Each row is a point. The last column is the point's height on a tilted bowl or saddle (a function of degree 2), plus a little noise. Count its main directions that bend up, bend down and stay straight.

Points, 17 rows:
[[ 60  28  37 -73]
 [  2 -28 -41 -13]
 [-22   5 -28 -25]
 [ -2 -65  -4  39]
 [-27 -16  52   5]
 [ -7 -25 -20  -8]
 [-15   2 -64 -65]
 [ 19 -71 -20  66]
 [-19 -58  48  13]
 [  7  17  50  -9]
 [  3 -30 -43 -11]
 [-45   4  33  23]
 [-70   2  10   0]
 [ -9  -7  13  -1]
 [-11 -16   5  -3]
 [-34   0  30  15]
 [-29  11   0   4]]
Directions: 1 up, 1 down, 1 straight

Points, 25 rows:
[[-10  -8 -46  61 -56]
 [-20  35  30  -2   5]
 [ 68  57   9 -22 -31]
 [  8 -40 -24  -2   0]
 [-20  -3 -18 -17  21]
 [ 32 -28   2   4   5]
 [ 37 -47 -53  31 -59]
 [ 15  -4  -9  49 -18]
 [-22 -26  14   5   7]
 [  2   1 -28 -19  21]
 [ 17  -6 -29 -28  18]
 [-70 -45 -16   7 -52]
 [ 12  11 -47  16  -6]
 [ 26  52 -12  29 -21]
 [ 21  -7  48  57 -46]
 [ 47  25 -17   9  -1]
 [ 42 -34 -39  34 -41]
 [-21 -32   2  27  -9]
 [-48 -40  -7   1 -19]
 [-23   4 -44 -67 -10]
 [  2  -3  17  17  13]
 [ 13 -22   0 -36  20]
 [-31  52 -69  40 -80]
 [ 32 -18 -47  43 -43]
 [ 44 -25  12 -54  -3]]
Directions: 0 up, 4 down, 0 straight

Points, 46 rows:
[[-44 -90 -59  30 -17  16  51]
 [-12 -33 -22  10 -28   3  14]
 [-20 -25   7  76 -30  37  53]
 [-26  16  61 -12 -35 -12   8]
 [-48  41 -46  11 -36 -16  38]
 [-10  11 -48  12  -9 -38  11]
 [ 17  21  40 -51  15  55  10]
 [ 64  65 -29  14  -2   9  21]
 [  8 -33 -29  36   9  -7  10]
 [-15   9 -10  23 -33 -13  13]
 [ 61 -59 -38 -41  17 -69  77]
 [ 20 -27  20 -39   2 -14  27]
 [ 29  49  27  60 -62 -12  55]
 [ -5  33 -48 -38  21 -47  21]
 [ 21   0 -23   7 -21  28  12]
 [ -4 -20  17  -6  -3   0  17]
 [  5  25  16  55  46 -37   3]
 [-39  26  -5  38 -36  33  48]
 [ 38  24  21 -13 -32  70  14]
 [  9  39  -4  16 -23 -25  12]
 [-11 -26 -27 -43 -11  19  23]
 [ -3  -6  11   8 -19 -16  10]
 [-31  -2 -71   2  46 -27  22]
 [-46 -19  28 -12   6   7  34]
 [ -5  13  -3  42  65  -4  13]
 [ 11  -8  49 -35   4   1  20]
 [ 51  39  17  50 -45  35  51]
 [ -9  44   1 -17  37 -29   5]
 [ 13  37 -45  33 -13  80  64]
 [ 12 -76   4  -1  20 -14  52]
 [-48 -55 -14  -1 -58   2   9]
 [ 50  -7  -4 -44  13 -31  27]
 [-58  62 -32  -9 -13 -35  29]
 [  1  36  -6 -58  29 -28  17]
 [  4  36  48 -11   3 -36  14]
 [ 26 -26   5  54  -5 -16  12]
 [ -8  24  22 -15 -45 -47   8]
 [-49 -19   3   7  51  26  64]
 [-27  -3  13 -13 -43  24   3]
 [ -2 -75 -11 -12  13 -35  56]
 [ 12  25   7  -3  -2   4  10]
 [ 83  14 -39  12  51   1 -26]
 [ -9   1 -23  18 -14  44  27]
 [  0 -18 -15  40  27  46  35]
 [  3 -26  37  31 -13  37  33]
 [ 19 -11  20  11 -12  21  14]]
Directions: 3 up, 1 down, 2 straight
